Every row gives one point. Examples show where two turns around zero, p and q, send a point. Where does a point land after both, in the order given? Backwards means that the second turn is done in reverse. Each puzzle has new turns, and all numbers are rounded.

Turn p:
[2.3 1.2] => [1.2 2.3]
[-4.8  4.0] => [-6.2  0.6]
[-1.1 -3.3] => [ 0.9 -3.3]
[ 3.6 -1.9] => [4.0 0.4]
Turn q:
[-3.1  2.8] => [-3.2  2.7]
[1.4 2.5] => [1.3 2.6]
[ 1.7 -5.3] => [ 1.9 -5.2]
Where do these land?
q, then p: [ 1.5 -2.9] => [ 2.9 -1.4]
q, then p: [1.4 6.3] => [-2.7  5.9]
p, then q: [-1.4  0.8] => [-1.6 -0.2]
q, then p backwards: [-1.5 -4.2] => [-3.5 -2.8]

Turn p:
[ 4.1 -1.9 -1.5  0.9] => [ 4.2 -0.4  1.5  1.9]
[ 4.0 -5.1 -1.1 -0.8] => [ 5.7 -2.9 -0.7  1.6]
[ 1.8 -1.9 -1.7  3.4] => [ 1.5 -0.8  1.7  3.9]
[-3.1 -2.1 -1.8 -2.3] => [-0.6 -0.4 -4.7  0.6]
[-3.9  5.1  5.1  0.5] => [-6.6  0.5  2.2 -4.4]
[-2.9  5.9  1.0 -1.7] => [-4.2  4.0  0.0 -3.7]
Turn q:
[ 0.1 -6.3  0.8 -1.3] => [ 5.8 -1.5  0.1  2.5]
[ 4.2  2.7 -1.8 -4.0] => [ 0.4  5.2 -2.9 -2.9]
[-4.3  2.0 -3.9  0.5] => [-3.3 -3.8 -3.4 -1.3]
[1.3 0.3 4.3 6.2] => [-2.7  0.7  5.9  4.1]
[-1.3  1.4  0.6 -1.4] => [-0.3 -0.6  0.3 -2.3]
Where do these land?
p, then q: [ 3.7  5.1  5.4 -4.5] => [ 4.7  3.2  0.7 -7.5]
q, then p backwards: [-1.1  1.3  4.2 -5.8] => [ 4.5  2.4  3.7 -3.8]
q, then p: [ 1.1 -4.2 -1.6  3.2] => [-0.3 -0.8  3.4  4.4]
q, then p: [-1.8 -0.3 -2.4  1.6] => [-0.4 -0.9 -1.5  2.9]
p, then q: [-0.1  0.0 -2.4  3.4] => [-2.8 -0.8  2.3  1.9]
p, then q backwards: [-0.3 -3.1 -6.0  1.0] => [ 3.1 -4.6 -3.5  1.9]
q, then p: [-1.4  1.3  2.8  1.1] => [-1.2 -2.6 -0.3 -2.1]

Turn p:
[ 1.2 -2.0 -2.2  3.1 -5.5  2.8] => [-0.9 -1.8 -1.5  2.5 -6.7 -0.9]
[-0.8  0.0 -1.7  3.0  2.8 -2.5] => [-1.3  0.3  0.8  2.3  2.8 -3.3]
[ -1.9  -1.1   1.0 -13.3   2.9  -1.6] => [ 1.4  0.1 -4.3 -4.3  7.4 10.0]
[-0.9 -1.7  0.8  2.2  2.0  5.2] => [ 2.8 -0.5  4.0  3.4 -1.7  1.3]
[-1.5 -1.3  1.9  0.1  1.5 -2.9] => [-2.6 -0.6  1.8 -0.8  2.7  0.2]
[ 4.2  0.6  0.3  1.9  1.8 -0.2] => [ 2.6 -2.0  0.6 -0.9  0.4 -3.6]
[-1.2  1.4  2.2  1.1 -6.9  0.1] => [-3.4  1.8 -0.3 -2.6 -5.9  0.4]
[ 0.9  4.1 -2.3  2.0  1.4 -0.9] => [ 1.4  2.8 -1.1  0.5  1.0 -4.1]
Turn q:
[ 5.1  4.9  2.8  1.6 -0.3  0.3] => [ 2.2  4.5 -4.6 -0.4 -3.0 -2.5]
[-2.3  0.5  4.0 -4.6  2.4  2.6] => [1.9 4.7 4.5 0.8 1.0 2.7]
[-4.3 -2.8 -1.3 -2.2 -3.3 -6.1] => [-0.3 -5.3  5.6 -3.4  0.8 -3.0]
[ 3.3 -2.2  2.7  1.8 -3.1  0.8] => [ 1.6 -1.2 -0.9  3.1 -4.6 -1.2]
[-0.7 -0.5 -5.1  2.5 -1.7  3.6] => [-5.6 -2.1 -2.5  0.6 -0.6  2.5]
[-1.1 -2.5 -3.6 -3.0  1.3 -5.0] => [ 1.8 -4.7  1.8 -4.2  3.1  0.6]
[0.0 2.5 0.4 3.9 4.6 3.7] => [-1.5  3.9 -4.0  3.4  3.3  0.8]
Where do these land?
p, then q: [ 0.6 -0.8  0.8 -1.3  3.5  6.0] => [ 2.7  1.5 -3.9  3.5 -3.7  1.0]
p, then q: [ 1.5  1.7  1.9  2.4  3.9 -0.4] => [ 4.9  1.0 -0.1 -0.2  0.9 -1.9]
p, then q: [ 2.3 -0.3 -3.0  1.0 -3.6 -0.8] => [-2.3 -4.3  0.2 -2.1 -0.5 -0.7]
p, then q: [ 0.8  1.8  0.3 -2.5  3.2 -1.2] => [ 2.6  1.5 -1.7 -1.1  2.0  2.3]
p, then q: [ 1.6 -5.0  0.1  0.3  1.9 -1.1] => [ 1.5 -3.0  1.0  4.0  1.7  1.1]
q, then p: [  1.1   0.6   1.6  -0.6 -12.0  -1.0] => [-9.0 -0.5 -2.9 -4.8 -5.3  3.2]
p, then q backwards: [-7.8  1.9 -1.7  0.8  3.1 -1.4] => [-5.1  2.5  2.8  1.3  3.8  4.9]

Turn p:
[ 1.4  3.7 -4.7 -1.7 -3.8 -4.6  0.4 -0.4 -1.7] => [ 3.7  3.5 -2.7 -1.0 -0.5 -3.3  1.0  5.6  1.2]
[ 1.5  2.6  2.5 -4.7 -2.0 -0.2  5.9  0.0  2.6] => [ 2.1 -1.6  1.9 -5.3 -1.1  0.6  2.1  3.2 -5.3]
[-2.8 -5.8 -5.1  2.2  1.4  2.1 -4.0 -1.7  2.3] => [-3.0  3.2 -1.2  1.9 -4.4  2.5 -0.6 -4.8  5.4]
[-0.5 -0.6  1.5  4.0  0.3  2.4  0.2 -1.6 -0.6] => [-1.8 -2.1 -0.9  3.5 -1.1  0.5 -1.3 -1.5 -1.5]
[4.9 1.4 2.5 2.4 0.6 2.3 2.7 4.7 1.2] => [ 4.6 -2.1  2.8  1.8  2.3  3.8 -2.3  0.1 -3.7]
[-1.7  1.0  3.3 -3.1 -2.4 -3.7  7.4  3.7 -2.1] => [ 0.9 -5.4 -0.3 -5.4  2.3  1.4  0.7  6.9 -1.1]
[-1.8 -1.3 -2.4  1.7  8.8  4.4 -4.8 -0.5 -0.4] => [-1.3  0.3  0.7  4.9  1.4  1.1  4.1 -8.6  3.9]
[-3.7 -2.5 -0.2  0.0  0.4  3.1 -7.6  0.5  0.7] => [-5.3  4.5 -1.1  0.8  2.1  1.2 -1.1 -5.1  2.2]
[ 0.7  2.8 -0.2 -2.6 -2.8  0.2  3.0 -1.6 -3.9] => [ 2.2 -1.5 -4.1 -2.4  0.3 -2.7  1.1  2.1 -2.7]
[ 2.8 -1.9  0.4 -4.2 -3.2 -5.5  0.1 -2.4 -3.1] => [ 1.6 -0.3 -0.4 -5.1 -0.7 -6.1 -2.8  2.6  1.9]
[-0.7  0.4  2.4  6.0  2.6 -0.4 -3.4 -0.7  5.0] => [-3.8  1.4  5.3  6.3 -0.7  1.1 -0.9 -0.8 -0.4]
Turn q:
[ 4.9  2.1 -1.9 -0.3 -2.4 -0.4 -1.5  2.7 -1.1] => [ 3.1  4.4 -0.4 -1.7 -1.3  2.2 -2.3 -1.8 -1.1]
[-1.4 -0.6 -2.9  3.6 -1.0  1.7 -0.4 -0.9 -1.3] => [-0.7 -1.5 -1.1  3.4 -1.5  0.4 -1.6 -1.1 -2.9]
[ 0.1  1.1 -0.2 -1.8  3.8  1.2  3.7 -4.5  2.8] => [-3.2 -1.6 -0.3  1.3  4.2  3.1  2.7 -0.7  3.5]
[-0.5  2.6  5.5 -2.8  2.3  2.2  2.8 -2.3 -1.6] => [-4.1  2.6  1.0  0.4 -0.1  0.5  4.8  2.8  3.9]
[-2.6  2.7 -1.7 -2.8  1.4  0.2  5.3  1.3  2.4] => [-1.3 -0.8 -6.1 -0.8  2.1  0.3  1.3  0.0  4.0]
[ 1.8 -4.6 -1.8 -2.3 -0.4  2.8  3.2  2.6  0.0] => [ 4.0 -2.4 -2.5 -0.9 -0.7  4.0  2.2  2.7 -0.7]
[ 1.1 -0.6 -1.5  0.3 -2.4 -0.3  2.7 -2.8 -1.6] => [ 1.4  1.1 -1.1  3.0  1.4  0.8  2.6 -1.3 -1.8]
[  1.1   0.5  -0.1  -1.5  -0.5  -5.1 -17.8   2.1  -0.7] => [ 0.7  0.5 10.2 -9.2 -5.6 -5.2 -6.4 -7.2 -3.4]
[-1.0  1.6  2.6  0.4 -3.1  1.7 -4.4 -0.5  3.7] => [ 1.2 -0.3  3.5  1.4 -3.0 -2.3 -2.3 -1.8  4.1]
[-1.6  1.8 -0.5 -1.5 -1.6  2.2 -2.9  0.2 -3.2] => [-1.3  1.1 -0.1 -0.5 -5.0 -0.7  1.1 -2.1 -0.7]
[-1.1 -0.8  2.7  5.9  6.1 -1.0  4.6 -0.2  1.3] => [-4.6 -1.5 -0.5  2.5  5.3  0.3 -2.6  6.3 -0.3]
[-0.8 -5.9 -0.3  2.7 -2.3 -5.2  4.8  2.3 -0.5] => [ 4.9 -1.6 -2.8  1.1  4.4 -3.5  0.4  4.2 -4.4]
Where do these land?
q, then p backwards: [-0.4  3.3 -4.7 -0.5  0.0 -3.5  1.4 -5.1  1.6] => [-1.0  0.0  1.5 -0.7  3.3  4.9 -5.0  1.0 -3.3]
p, then q: [-3.1  2.7 -0.5  5.4 -1.7  5.1  0.0  0.7  3.7] => [-3.3  0.5 -2.9  5.7 -5.2  0.8 -1.5  0.8 -2.5]
p, then q backwards: [ 4.5  1.9  5.0  0.6 -4.0  5.7 -2.6  0.1  1.7] => [ 3.2 -0.1 -5.0  5.7 -0.2 -4.2 -2.9 -0.1 -3.6]
p, then q: [-1.8  2.1 -4.6  0.7 -1.1 -2.5  0.5 -0.5  2.3] => [ 1.9  2.5 -4.2  1.1 -0.5 -0.2 -2.7  0.6  2.4]
q, then p: [ 2.6  1.8  1.9  0.0 -3.2 -0.6  2.2  5.7  1.5] => [ 4.8  5.4  2.1  0.9  1.9  0.2  0.3  0.9 -1.2]
q, then p: [-1.9 -4.6  0.6 -4.5  4.0 -0.4 -3.4 -2.3  0.2] => [-2.3 -5.0  1.1 -6.6 -0.9  0.6 -0.9 -1.2  0.3]
p, then q: [-0.3  1.6 -4.3 -4.8  3.6 -0.3  4.4 -0.8 -5.4] => [ 4.9 -0.9 -3.2 -1.1  6.5  4.7  2.5 -0.1 -0.4]
q, then p: [-0.1  3.1 -3.9 -0.9  2.3 -2.8 -2.3 -3.4 -5.4] => [-3.1 -2.7 -5.0 -0.6 -0.5 -4.4  4.7  0.3 -0.3]
p, then q: [-2.2  2.4  1.9  0.5  5.8 -1.1  3.9  1.5  2.8] => [ 0.6 -1.0 -0.7  2.5  0.7  0.7  2.5  7.6  1.0]
q, then p: [ 0.9 -2.4  2.3  1.5  0.6  3.4 -4.8  1.8  3.5] => [-2.6  1.9  2.3 -2.0  1.9  1.0 -5.8 -1.7 -1.9]
q, then p: [ 4.8 -6.5  0.6  2.5 -3.8 -4.2  2.7  1.7 -1.9] => [ 7.8 -3.5  0.7  2.2  5.3 -2.0 -2.2 -1.3  0.3]
p, then q: [-3.0 -5.3  6.0 -0.5 -2.5  1.2 -2.1  0.7 -4.6] => [-2.8 -7.7  2.2 -3.7 -1.4 -2.2  1.3 -3.3 -1.4]

Turn p:
[ 2.1  4.5  1.6 -4.3 -5.2 -0.4 -4.7 -1.2 -1.3 -1.2 -5.4] => [-2.1 -1.4  0.6 -5.0  1.5 -3.2 -3.5 -2.6  4.2  6.4 -2.8]
[-3.2 -2.5 -4.1 -1.4  2.1 -3.7  4.1 -2.7 -5.0 -1.1  3.3] => [ 0.2  2.8 -2.7  0.6  1.0  6.0  5.0 -2.9 -5.3  0.9  0.5]
[ 3.8  1.1 -3.3  1.8 -0.3 -4.5 -1.4  3.6  1.3  4.5 -3.5] => [ 1.8  2.9  2.9 -6.0 -1.8 -3.1  2.3  0.7  1.5 -3.1 -3.6]
[ 1.5  0.5  0.4 -0.5  1.0 -3.1  4.8 -4.0  3.3  0.2 -4.9] => [-2.0  5.2  4.0  0.4  1.4 -3.5  2.7 -2.6  0.7  1.1  3.2]
[ 1.0  0.9  0.2  1.7  2.3 -0.4 -4.2 -1.0  0.8  3.9  1.0] => [ 0.6  3.1 -1.9 -2.0 -2.3  0.3 -2.4  3.0  2.1 -1.8 -0.1]
[-4.1 -5.1  1.5 -4.4 -1.7  3.1  1.6 -0.2 -0.5  4.4  2.0] => [ 1.3 -3.5 -4.5  0.3 -4.3 -0.4 -0.3 -4.0 -2.7 -0.7  5.2]
[ 0.1 -4.0 -2.2  5.1 -1.5  3.5  4.8 -2.4  2.9 -1.2  4.7] => [ 3.1 -1.4  4.7  5.2 -2.4  4.4  2.0  2.4 -1.7 -1.0  4.9]
[-2.6  2.3  1.8  2.2  2.1  6.4 -0.6  2.3 -1.7  4.9  1.6] => [ 3.6 -0.5 -4.5  4.7 -4.7 -2.2 -3.1  1.8  0.2 -1.2 -2.1]
[ 1.8  3.8  4.7 -3.0  3.2 -0.3  1.9  1.1 -3.3 -4.6  4.8] => [-2.1 -0.9 -3.8  2.3  6.0 -1.3 -0.6  4.5 -4.9  3.3 -1.0]
[-1.8  4.1  4.0  2.9 -5.5 -0.9 -2.8 -0.4  4.4 -1.6 -3.4] => [ 1.3 -0.3  5.3 -0.4  3.0 -2.2 -7.4 -2.2  3.6  0.4 -0.5]
[ 0.3 -2.0 -5.3 -3.7 -0.6 -0.7 -3.6  2.7  3.1 -3.8 -3.3] => [-6.5 -3.6  3.0 -3.5 -1.2  1.4  1.6 -2.2  1.8 -1.9 -2.8]
[ 1.2 -3.7  0.9  3.7  4.0  1.2  0.2  2.1 -4.0 -4.4  3.1] => [ 1.0 -2.4 -3.0  3.7  3.8  3.7  3.9  4.2  0.6 -2.3 -0.7]
Turn q:
[-2.3  0.2 -0.9 -3.8  4.6  2.1  3.8 -4.5  3.5  0.6 -4.4] => [-5.4  1.9  1.7 -2.3  4.3  4.1  2.1  2.9 -3.2  1.8  3.3]
[ 0.5  2.0 -0.2 -1.6  0.4  3.9 -1.6 -3.2 -3.8  1.2 -2.2] => [ 1.3  3.4 -0.4 -2.3 -1.7  2.1  2.0  1.0  2.3  1.9  4.0]
[-0.3 -4.6  2.8  1.6 -4.5  2.9  1.6 -0.8 -0.9  0.9  3.0] => [-2.1  1.0  1.3 -0.9 -1.3 -4.5  2.7 -1.0  4.1 -4.0 -1.7]
[ 3.3 -2.8  3.3  7.1 -2.3 -4.7 -7.6  5.6  2.1 -6.7  1.0] => [ 6.0 -3.3 -2.7  3.8  3.5 -0.4 -4.6 -7.2  4.6 -1.3 -8.4]
[ 2.4  0.7  4.8  3.6  2.8 -3.0 -2.3  0.3  3.5  4.1  3.3] => [-3.8  0.6  1.1  6.5 -1.9 -0.2 -3.4 -3.4  1.5  3.0 -2.8]
[-0.2  3.4 -5.1  0.5  3.4  0.7  1.3 -3.0 -1.3 -0.6  0.5] => [ 2.1  0.3  0.4  1.7 -0.4  2.4  3.9  0.6 -4.2  1.7  3.6]
[-0.9 -5.4 -2.1  0.4 -2.8 -0.3  2.1 -0.9 -4.7  0.2  1.7] => [-0.1 -1.5 -2.4 -1.4 -0.8 -4.6  3.0 -1.3  0.8 -4.6  2.8]
[-0.1  2.3 -2.3  0.0  1.4  3.8  0.6  1.5  4.4  3.7 -0.1] => [-1.4 -0.6  5.5 -1.5 -1.0  0.1  0.7  0.3 -2.1  4.7 -0.6]
[-6.4  5.6 -1.3 -2.8  2.2  2.0  1.5 -2.4 -1.0 -0.6  0.7] => [ 0.3  2.1  3.1 -1.0 -2.9  5.9  0.9  3.3 -4.1 -2.4  2.9]
[ 1.8 -4.4 -0.6 -5.2 -0.7 -0.6 -0.1  4.4 -5.0 -5.0  1.3] => [ 3.7  2.4 -5.8 -4.6  1.3 -4.6 -2.2 -0.8 -2.4 -3.6 -0.6]
[ 0.8 -4.2  2.6  4.0 -2.8 -6.2 -5.4  6.8 -0.2  0.2 -1.8] => [ 1.3 -6.3 -3.7  0.4  0.3 -2.0 -6.8 -5.1  4.4 -0.7 -3.8]
[ 1.9  3.9  2.2  2.5  0.1 -1.2  3.4  1.5  1.1  0.2 -2.0] => [-1.3 -1.7 -1.7  1.7 -1.3  2.0  0.9  3.2  0.1  2.8 -4.0]
[-0.4  3.3 -3.2 -6.3 -1.7  0.5  2.8 -5.4  2.2  1.7 -0.8] => [-0.7  1.9  3.5  0.2  2.0 -0.3  0.7  7.5 -1.9  0.8  5.3]
Where do these land?
p, then q: [-0.4  1.6 -5.2  3.5  0.9  7.0  6.5 -6.4  1.8  6.6  3.5] => [ 3.8 -3.0  1.5  3.5 -8.1 -4.3  3.2  4.0  7.8  0.5 -5.1]
q, then p: [ 3.3 -0.6 -0.1 -1.0 -1.8  1.8  0.8 -1.3  2.8  2.6  2.0] => [ 1.9  3.0 -0.1 -1.3  2.4 -2.5 -1.8 -0.7 -1.6 -2.6  0.1]
p, then q: [-0.5  3.7 -0.8  3.2 -2.5 -3.1 -0.3  1.6 -2.6 -3.6  2.5] => [-1.4  2.7 -3.2 -3.5 -0.3  2.4  0.0 -2.0  1.3  5.1  0.2]
p, then q: [-5.4  2.6 -1.0  1.2 -1.0 -1.1 -1.9 -3.8 -4.1 -2.0  4.8] => [ 2.7  2.6  2.5 -3.1 -2.7  1.5  3.4 -2.9  2.4  5.2  3.2]
q, then p: [ 2.2 -2.9 -0.3 -3.2  2.2 -6.5  3.4  0.0 -1.0  0.6 -0.4] => [ 0.4  1.5 -1.9 -1.3 -0.6  6.3  1.8 -0.9 -1.3 -3.2 -4.4]
p, then q: [ 0.4  3.0  1.7 -1.1  1.4  2.2  0.6  0.3 -0.6 -5.3  5.0] => [-0.6 -2.6 -1.3 -3.2 -3.9  1.1  0.1 -6.1 -0.2  0.8  0.4]
p, then q backwards: [-1.1  0.8 -2.8  3.2  3.2 -2.9 -5.0  6.9  0.0  1.4  0.5] => [-4.0 -0.6  4.9 -0.3 -3.6  0.4  2.7  3.7 -0.5 -6.1  1.0]
p, then q: [ 2.1 -7.9 -5.2 -0.7 -5.8 -0.5 -0.6  1.3  1.5  2.3 -5.1] => [-4.9  4.7  1.5  0.3  5.4 -5.1  0.9  5.8  1.4 -4.7 -1.4]
q, then p backwards: [ 1.1  4.0  0.7 -1.0  1.7 -1.9  2.5  1.7  2.0  0.8 -3.5] => [ 1.6  2.8 -0.8 -1.6  0.0  1.8 -1.8 -0.9 -1.9 -2.6  4.4]
p, then q backwards: [ 3.8 -3.0  2.6 -1.4 -1.5  4.7 -1.2 -4.2 -4.2 -0.3 -4.7] => [ 5.7 -0.8 -0.6  3.9 -2.2  0.5 -1.9 -2.5 -2.9  4.2 -5.0]
p, then q: [-0.3 -2.2 10.5  0.2 -1.6  4.0  3.5 -0.6 -0.4 -3.7  1.0] => [-1.6 -1.5 -0.9  6.3 -0.5 -3.2  0.5 -9.7 -3.3  0.7  0.1]
q, then p: [-1.1 -2.2 -0.8  0.7  0.9 -3.4 -5.3  1.6  4.6 -4.2 -4.2] => [-4.9  1.7 -4.3  1.3 -2.1  1.1  1.3  3.5  5.7 -1.6  2.2]
q, then p: [-0.6  1.8 -0.9 -3.1  1.7  0.2  3.4  4.3 -1.6  1.8  0.6] => [ 1.9 -2.7 -2.4 -3.6 -0.2  0.5  0.7 -3.1 -1.0  2.1 -2.7]
p, then q: [-3.3  1.2  1.6 -0.5  2.2 -0.5 -6.3 -1.6  1.7  3.0 -2.1] => [ 4.9 -0.3  5.0  0.7  3.2  2.7 -2.8  0.6  0.0 -0.1  1.8]
